Each row is a point. The last column is the point's height on a tilted bowl or saddle (a function of degree 2), plus a little noise. Along how many of its main directions does it bend up, bend down or stay straight?
In the rows, 128 means zero.

Points, 11 rows:
[[147 144 139]
 [147 122 144]
 [165 134 158]
 [136  20 205]
 [134 185 148]
 [125 101 133]
 [114 146 136]
 [129 103 136]
 [169 102 185]
 [111 221 201]
 [122 204 170]]
Directions: 1 up, 0 down, 1 straight

Points, 18 rows:
[[124 166 123 139]
 [ 91 188 141  94]
 [ 97 136 119 129]
 [ 93  95  99 123]
 [148 111  62  95]
 [125  59 120 133]
 [161  85 179 146]
 [ 38 188 169   7]
 [133 105 132 154]
 [232 191 190 178]
 [127 183 104 126]
 [180 191 106 163]
 [153 114 164 160]
 [128 162 156 144]
 [109 185 135 118]
 [ 89 151 185 100]
 [102 128 113 132]
 [120 131  52  78]]
Directions: 0 up, 2 down, 1 straight

Points (21 x 5):
[[159  98 129 185 112]
 [189 138 102 125 147]
 [148 153 151 113 137]
 [172  79 120 111 103]
 [ 38 178 111 101  53]
 [164 101 134 100 100]
 [ 87 129 124 164 105]
 [169 162 119 127 151]
 [161  97  91 107 132]
 [105  50 129  84 189]
 [191 153 126  95  99]
 [  7  85  50 154  53]
 [207 121  56 134 236]
 [108 122  70 115 128]
 [149  78 113 126 121]
 [133 182 117 101 119]
 [146 148 130  61  81]
 [134  53 147  98 146]
 [106 137 117 119 115]
 [192 122 118 170 156]
 [ 69 120  58 123 107]]
Directions: 2 up, 2 down, 0 straight

Points (47 x 7):
[[ 74 145  51 125  50 144 189]
 [138  49 159 130 112  71 132]
 [ 96 111 199 110 144  58  86]
 [137 160 120 158 103  91 126]
 [126 158 138 173  98 121 129]
 [164  69  90 138 133 147 122]
 [105 131  88 114 203 131 120]
 [120 153 214 155 143  48  94]
 [131 117  96 160  88 122 145]
 [118 159 144 178  77 115 141]
 [197 126  74 118  40 102 249]
 [130 121 170 100 187 105 140]
 [120 109 149 146  75 101 146]
 [ 82 115  98 164  96 173 156]
 [132 110  84 180 124 117 135]
 [114 148 122 158 171 149 115]
 [161 151 144  56  80  97 201]
 [100 192 174  62  90  63 101]
 [146  88 185 121 129  81 144]
 [111 194 140 230 117 140 131]
 [ 31  84 108  83 155 152 140]
 [170 105 128 201 161  98 132]
 [152 186 161 108 168  45 133]
 [ 66 140 159 135  81 131 138]
 [140  82 151 148 131 132 127]
 [194 170  91 210 118 142 144]
 [ 36 109  90 195 161 245 231]
 [ 87 118 196 194 119 117 119]
 [208 150 157 207  91 156 148]
 [117  87 136  69 120 105 127]
 [150 198 131 148 194 123 140]
 [159 121 162 102  59 124 212]
 [176 214 245 109 135 114 244]
 [137 166 106 157 109  86 126]
 [158  83  95 137 218  82 136]
 [ 61  53 139  89 105  76  87]
 [154 184 161  71 137 164 178]
 [ 88 116 109 102 140 152 116]
 [126 153 161 125 222 121 156]
 [128 101 130  95 131 116 124]
 [142 188 113 115 125  92 117]
 [160 144 176 122 129  79 150]
 [153 124 137 124 123  58 124]
 [ 73  57 214  84 116 151 220]
 [141 110  83 125  71 149 158]
 [163 165 101 156 144 113 129]
 [185  64  83 138  90 166 152]]
Directions: 3 up, 1 down, 2 straight

Points, 63 rows:
[[158 196 101 112 151 156 152 151 145]
 [128 136 122 110 107 115 124 138 141]
 [102 131 103 156 114 147  82 103 146]
 [111 108 133 106 107 125  84  87 136]
 [147 139 150 123 202 149 136  94  94]
 [161 145 149  90 148 143 111 102 140]
 [ 53 109 154 155 187 188 137  89 119]
 [125  92 174 141 155  74 156 121 148]
 [154 133 154 108 135   7 160 187 249]
 [111  64 130 128  97 118 148 150  96]
 [ 98 148 156 141 125  88 144 152 149]
 [ 78 118 105 184 143 168 100  94 164]
 [114 197 126 133 105 194 103 170 156]
 [217 123  97 158 144 116 136  92 153]
 [159 150 116 156 122 158  77  97 132]
 [142 166  86 122  23 128 121 126 129]
 [209 148 156 168 165 180 124 140 187]
 [117  98 124 155 141 152 118 149 150]
 [154 131 110 126 126 172 151 150 152]
 [147 128 155 113  88  92 111 103 116]
 [121  68  98 106  87 108 139 126  91]
 [138 133 136 126 143  92  79 108 144]
 [138 157 177 100 150 172 111  77 133]
 [182 111  50 152 141 114 173  89 151]
 [128 157 113 139 175 206 127 162 133]
 [101 160 148 145  89 107 124 134 135]
 [122 123 186 113 108 118 174 130 136]
 [ 87 142  82  79 131 158 172 118 165]
 [143 151 130  94 162 132  93 117 143]
 [120  47 112 140 108  97 141 134  82]
 [149  84 157  68 171 110 121 163 168]
 [141 120  69 158 111  76 102 171 169]
 [ 84  97 125 140  99  64 147 122 135]
 [143 105 107 124  84 156 175 113 127]
 [ 76 150  91 148 131 120 158  44 146]
 [171 115 126  79 169 179 210 104  94]
 [ 49 148 145 126 169 148 130 182 140]
 [ 65 134  83 116 131  78  89 187 237]
 [ 84  96 127 151 124 155 131  98 140]
 [ 82 159 107 128 118 192 178 129 161]
 [140 176  99 141 107 169 137 105 145]
 [140 134 125 192 167  99 111 149 169]
 [128 119 104  87  86 195 170 193 186]
 [118 171 135 180 116  76 179  69 156]
 [185 159 131 150 101 148  73  80 120]
 [104 124 154 135  62 111  97 113 111]
 [157  96 120  86 127 117 164 157 144]
 [161 113 182  75 143  92 128 162 169]
 [ 99 142 100  98 176 158 114  79 114]
 [124 131 136 110  75 116  98 166 123]
 [153 115 116 161 153  98 143 144 158]
 [158  78 127 110 123 154 108 181 153]
 [ 83 131 102 142 142 123  84 129 162]
 [ 78 162  99 128 207 100 163  93 102]
 [103  44 123 111 119 106 146  65  76]
 [122 138 202  81 150 140  91 155 156]
 [164 114 102  56 194 102 148 132 186]
 [141 139  13  94 100 167 145 120 235]
 [ 89 111 107 136 129 159 103 143 159]
 [ 69  83 123 159 130 134  64 129 175]
 [151 143 139 194 168 118 147 130 152]
 [122 148  67 134  95  81 107 125 165]
 [129 185 144 150 144  30 144 119 185]]
Directions: 5 up, 2 down, 1 straight

Points:
[[ 92 148 139 119 174 161  94 158 138]
 [ 97 144 129 117 113  85 149 109 157]
 [ 88 167  99 115 110 152  87 150 127]
 [147 196 149 143 117 116  61  80 124]
 [106 156 178 102  97  90 155 175 135]
 [132 171 148 109 108  77 119 103 164]
 [129 160 170 128 120 112  73 160 124]
 [176 130  41 102 164 138 153  93 141]
 [133 115 139 136 154 104  91 170 148]
 [146 195  77  87 139 167  82  91 145]
 [179 134 150  78  91 104 203 125 115]
 [118 123 195 179  97 123  46 152 122]
 [104 158 142 186  80 148 158 118 148]
 [127 205 103 136 106 100 141 140 162]
 [119 105  94 121 150 206 157 119 140]
 [174 164 203 201 132 145 185 135  96]
 [116 173 113 123  42 129  90 107 124]
 [135 142  58 122  79 209 114 108 111]
 [191 130 175  73  54  68 187 134  98]
 [192 178 132  72  67 158 102 124 129]
 [113 219  86 115 160 194  69 194  80]
 [111 117 174 138 106 153 207 129 121]
 [ 97 153 123  88  95 136 111  79 165]
 [ 74 109 134 111 171 101 103 154 143]
 [133 145  80 177  81 171 121 123 126]
 [123 127 171 142 135 146 190  83 130]
 [115 152 104 122 125  86 149 111 153]
 [102  97 117 162 125 206 152 150 157]
 [147 108 128 154 102 123 106  89 127]
 [148  60 157 128 120 156 155 131 126]
 [144  67 171 156 170 141 149 137 123]
 [131   7 158  68  83  69  26 154 249]
 [ 72  96 185 214 159  34 140 132 112]
 [154 112 188 169  96  87  57 213 131]
 [ 24  69 163 115 158 148 179 151 133]
 [108  47 171 150 111 117 136  36  94]
 [118 132 139 106 173 166  21 154 151]
 [165 114  77 141 133 166 149  91 136]
 [137 107 161 147 107 160 123 121 143]
 [109  48 106 110 168 100  85 146 174]
 [138  64 180 105 136 123 151 121 122]
 [132 116 177 159 168 214  94 103 192]
 [114 142  49 177  98 111 200 100 123]
 [123 151 127 183 119 145 168 129 141]
 [132 184 163  95 149 117  79 144 130]
 [ 65 103 116 219 137 138 116 173 159]
 [ 61  84 182 120 135 147 202 135 120]
 [140  93 143 162 142 150  91  75 139]
 [120 135  68  70 107 118 136 131 112]
 [ 89  63 140 214  96 160 173 127 116]
 [138  88 133 100 175  97  75 136 170]
 [159 124  72 147  54 104 151 138 124]
 [136 104  82 171 125  91 103  63 118]
 [124  39 105 181  84 104  84 148 175]
 [165  98 182 137 184 138 169 137 109]
 [149 122 157 188  91 176  97 160 143]
 [120 197 145 112 109 156 173 109 190]
 [175 105 102 138 131 152 146  53 135]
 [171 197 114 149  32 167 133 100 132]
 [ 97  95 177 154 147 132 169 123 114]
 [160  98 191 100 152 179 150 100 164]
 [145 111  87 146 103 160 207 131 108]
 [190 143 141 101 110 189  69 138 153]
 [117  93  60 154 159 136 117 117 119]
 [130 139 107  83 126 174 148 106 151]]
Directions: 4 up, 4 down, 0 straight

Points:
[[181 190 115 188 211 146 123 125  97]
 [129 202 123 134 148 183 141 102 139]
 [128 211 108 230 166 130 143 134 133]
 [158  56 121 120 108  62 122  93  73]
 [121  86  81 151 130 115  77 203 148]
 [103 213 142 101 127 177 124  92 127]
 [178 105 200 162 178  33  84 178 180]
 [125 161 106  74 105 103 205 124 101]
 [ 97 110 178  72 143 158  98  85  94]
 [ 73 142 183 113  53 218  97 171 148]
 [131 138 173 158  66 173 117  38 219]
 [135  94 162 123  87 143 109  75 156]
 [135 132 149 107 162 198  87 152 142]
 [165 120  87 135  73 143 102  83 140]
 [144 126 156 113 156 141 140 162 123]
 [161 109  79 141 169 183 149 136 138]
 [ 80 157 116 113 122 189  64  91 148]
 [160 113 199 164  95  78  74  75 138]
 [136 178 153 134 138 119 161 137 145]
 [103 108 170 159 166 193 158 111 146]
 [100 111 121 150 177 101 110 120 124]
 [ 82 201 156 202  91  85 138 130 171]
 [ 22  62 159 141 116 125 125 104  92]
 [119 209 208  77  80 101 124  90 123]
 [146 102  91  97 136 123 169  98 107]
 [166 170 162 163 144 103  70 162 157]
 [147 140 134 177  57 126 120 128 159]
 [ 60 146  83  68 112 129 195 129  88]
 [126 106 104 209 189 198 237 109 121]
 [151 193 148 147  86 114 152 131 157]
 [122  77 102 131 108  94 152 116 119]
 [143 105  94 234 178 179  38 131 173]
 [123 104 109 129  95 130  97 160 132]
 [145  98 149 162  74 111 159 126 154]
 [126 112  79  91 148 218 121 174 133]
 [161 111  67  78  96  89 191 114  69]
 [104  80 129 126 212 143 150  66  80]
 [123 180 103 129 167 157 204 131 123]
 [140 129 156 134  97 120 113 143 147]
 [130 133 122 158 196 100  70 138 131]
 [116 163 160  70 174 107 204  38  90]
 [ 88 143 169 138 135 103 153 110 149]
 [ 94  96 107 102 198 209 105 105 121]
 [120 186  83 119  29 146  95 106 120]
 [123 203 191 126 157 107 132 142 136]
 [189 208 128 138 118 104 164 174 113]
 [ 70 121 130 146  66 135  87  75 155]
 [161 189  87 151 193 183 164 139 102]
 [ 91  62 148 121 142 107 205  55 125]
 [179 155 160 139 134 116 118  96 134]
 [156 123  89 124 154  95 179 138 111]
 [101 215 171 140 107 109 130 164 148]
 [226  36 163 120 169 129  91 179  98]
 [ 98 152 122 145  63  69 131 131 135]
 [120 170 180 162 210 128 193 137 111]
 [111 109  52 171  40 107 112  79 142]
 [154  23 116  98 132  98 150 195  44]
 [138 149 117 116 197 110 144  89  86]
 [176 143 101 153 111 208 144 138 158]
 [ 98 181  92 144 102 120  80  87 127]
 [143 122 158 190  73 147  76 157 166]
 [144  73 125  94 101  39 106 166  49]
 [165  88  67 107  92 157 184 144 106]
 [147 198 140 137 114 187 109  95 153]
 [ 89  53 120 175 155 156 149 112 138]
 [ 38 140 237 120 125 142 112  85 120]
 [ 93 130 130  67 150 134 160 165  67]
 [100 113 153  56  67  89  18 135   7]
 [166  60 201 213 150 161 125 105 137]]
Directions: 2 up, 5 down, 1 straight

Points:
[[ 94 140 154  82 102 140 150 166 155]
 [ 85 105 174 121 113 189 153 195 183]
 [ 11 160 173 186 152 111 174 165 238]
 [175 162 155 215  96 126 148 162 162]
 [173  81 171 107 120 170 170 154 171]
 [169 105 115  67  84 112 100 102 157]
 [ 79 134 161 199  59 177  99  86 171]
 [101 141 168 109 177 112 103 163 144]
 [112  61 131 142 114 136 122 151 160]
 [225  85  75 110  80 152  79  85 187]
 [165 148 141 142 174 104 208 158 176]
 [101 123 137 138  86 123  76 160 142]
 [101 115 110 125 128 150 142 140 158]
 [220  47 149 142  94 188 125 146 161]
 [156  87 110  68 205 129 111 150 169]
 [135  87 180 117 126 130 187 151 180]
 [220 118 185 112 136 174 119 139 156]
 [103  94 129  84 156 148 118 165 142]
 [111 107 155 109 170  13 130 113 171]
 [ 98 132 220  42 149 123 176  49 152]
 [153 121  91 136  47 109 115 144 175]
 [ 70  57  75 241 184 138 108 145 149]
 [141 123 144 175 200 186 129 149 147]
 [151 165  79 125  69 145  51 152 142]
 [201 100 208 142 126 203 233 110 222]
 [ 90  84 124  99 231 161 206 132 218]
 [ 83  75 181  62 139 147 138 134 142]
 [133 196 157 116  77 126  96 129 140]
 [103 151  77  86 157 175  96 141 115]
 [148 135 117 156 173 101 184 157 168]
 [102 147 121 104 150 148 137 130 142]
 [137  51 174 152 170 187  94 174 145]
 [112 135  71  92 223 169 124 128 134]
 [ 99 122 127 217 120  56 130  76 149]
 [ 86  93  76 104 185 190 109 136 126]
 [142 116 142 125 170 174 159 121 157]
 [ 88 130 145 146 151 163 183 108 178]
 [122 155 113 153 151 154 149 129 148]
 [133 133 126  91 187 156  95 155 125]
 [160 101  99 127 124 146 191 103 183]
 [ 77 102 105 181 126 157 174  56 197]
 [173 121  68 149 205  78  61 165 177]
 [ 84 141 117 151 189  99 122 113 144]
 [ 83 190 116 204 147 120 191 134 180]
 [214  54 127 171 114 120 175 181 188]
 [179 123  86  85 206 118 113  63 173]
 [155 121 128 210 166 137 137  98 131]
 [ 27 229 117 100 109 152 114  75 179]
 [130 178 104 140 148 137 163 150 158]
 [ 53  65 156 110 132  60 128 132 183]
 [138 145  56 175 156 108 153 155 151]
 [138 213 182 101 130  91 169 121 134]
 [183  47 101 198  80 152 150 116 171]
 [127 185 169 195 173 135 157 119 150]
 [181 129 134 149 132  51  59 138 160]
 [134 116  86 162  87 177 132 116 161]
 [173  78 173  83 112 123 144 145 160]
 [166 181  97 188  34 117  41  83 177]
 [140 155  95  81 190 129 100 145 127]
 [128  94 189 163 215 117 107 172 198]
 [ 75  59 121 138 147 129  87 100 149]
 [113 162 112 120 166 135  37 147 103]
 [169 208 103 181 141  81  57 133 132]
 [164 152 129 130 109 110 122  76 148]]
Directions: 4 up, 2 down, 2 straight

Points, 62 rows:
[[111 133 175  45 144  83 149  95  83]
 [133  43  76  94  83 136 171 169 114]
 [124 139 111 221 131 135  86 140 133]
 [190 114 118 124 124  45  75  72  96]
 [205  87 133 133 189  86 133 195  48]
 [ 53 135 155 176  53  89 149 162 134]
 [139 169 152 190  68 148 145 121 154]
 [157  85  54 136 152  91 146 143 106]
 [138 143 161 100 201 135 128 102  83]
 [154 153 107  92 198 126  84 136  46]
 [177 121 111 136 115 181 127  75 148]
 [ 93 140 127 127 122 101 129 104 128]
 [213  65  95 122 127 184 176 133 109]
 [174 164 106 129 167 131 165 195  75]
 [138  89 139 124 156 174  80 117 107]
 [169 129 100  99  80 145 128  95 140]
 [154 150  81 157  98 147 150 106 141]
 [123 113 133 159 116 158  69 110 133]
 [112 170 161 163 151 120 132 174 102]
 [117  95  99 177 100 140 142  69 137]
 [143 143  96 108 132 174 120 113 128]
 [ 72 121 152 147 129  65 167 206  92]
 [153 130 149 143 200 132 138 221  36]
 [164 144 137 186 110  99  92 161 124]
 [ 96 111 181 120 140 160  76 106 109]
 [139 149 102 200 112 227 101  98 118]
 [170 113 175 145  61 131 202  85 185]
 [ 86 138 114 132  61 181 140 126 178]
 [ 77 176  67 119 163 130  10 155  52]
 [151 177  85  93  82 149 175 151 126]
 [171 142 107 116 136 152  87 146 109]
 [ 70 116 199 168 103 114 117 157 114]
 [122 195 187 205  90  80  11 102  54]
 [ 70  51 157 199  89 108 142 136 121]
 [160 190  54 166  45 199  87 115  96]
 [122 155 131 103  53 175 159 147 174]
 [ 93   8  70 112  61  57 138 112  65]
 [ 60 120 127 172  99 137 137  70 135]
 [104 134 140 130 105 139 173 130 167]
 [155 141 110  77 123 190  96 151 103]
 [ 40 138 151  88  32 201  94 105 131]
 [ 71 115 121 117 185 132 107 189  66]
 [152 136  25 134  74 155  54 161 119]
 [156  60 160 192 134 204 186 109 153]
 [ 71 167 134 121  88 133  30  93  75]
 [213  69 145  91 160  66 210  68  69]
 [173 163 167 187 152 152 132 137 121]
 [125 193  86 117 140 163 155  88 105]
 [ 86 112 136 147 128 153  75 165 114]
 [137 100 126 122 136  51  89  71  91]
 [103 202 118 114 146 151 118  90  93]
 [112  70 105  68 170 134 104 197  43]
 [ 97 186  96  67 167 110 156 145  57]
 [172  94 124  66 135 134 232 107 124]
 [110 101 158 180 164 167 136 131 122]
 [166  95  61 125  95 123 155 144 124]
 [172 131 170 173 179  69  59 171  63]
 [114 179 116 165 141  99 120 108 114]
 [146 148 139 189 128 108 141 196 111]
 [123 155 109 108 101 106 167 122 135]
 [123 104 130 123  31 167 106 202 121]
 [ 77 238 198 123 143  75 207 102  31]]
Directions: 1 up, 6 down, 1 straight
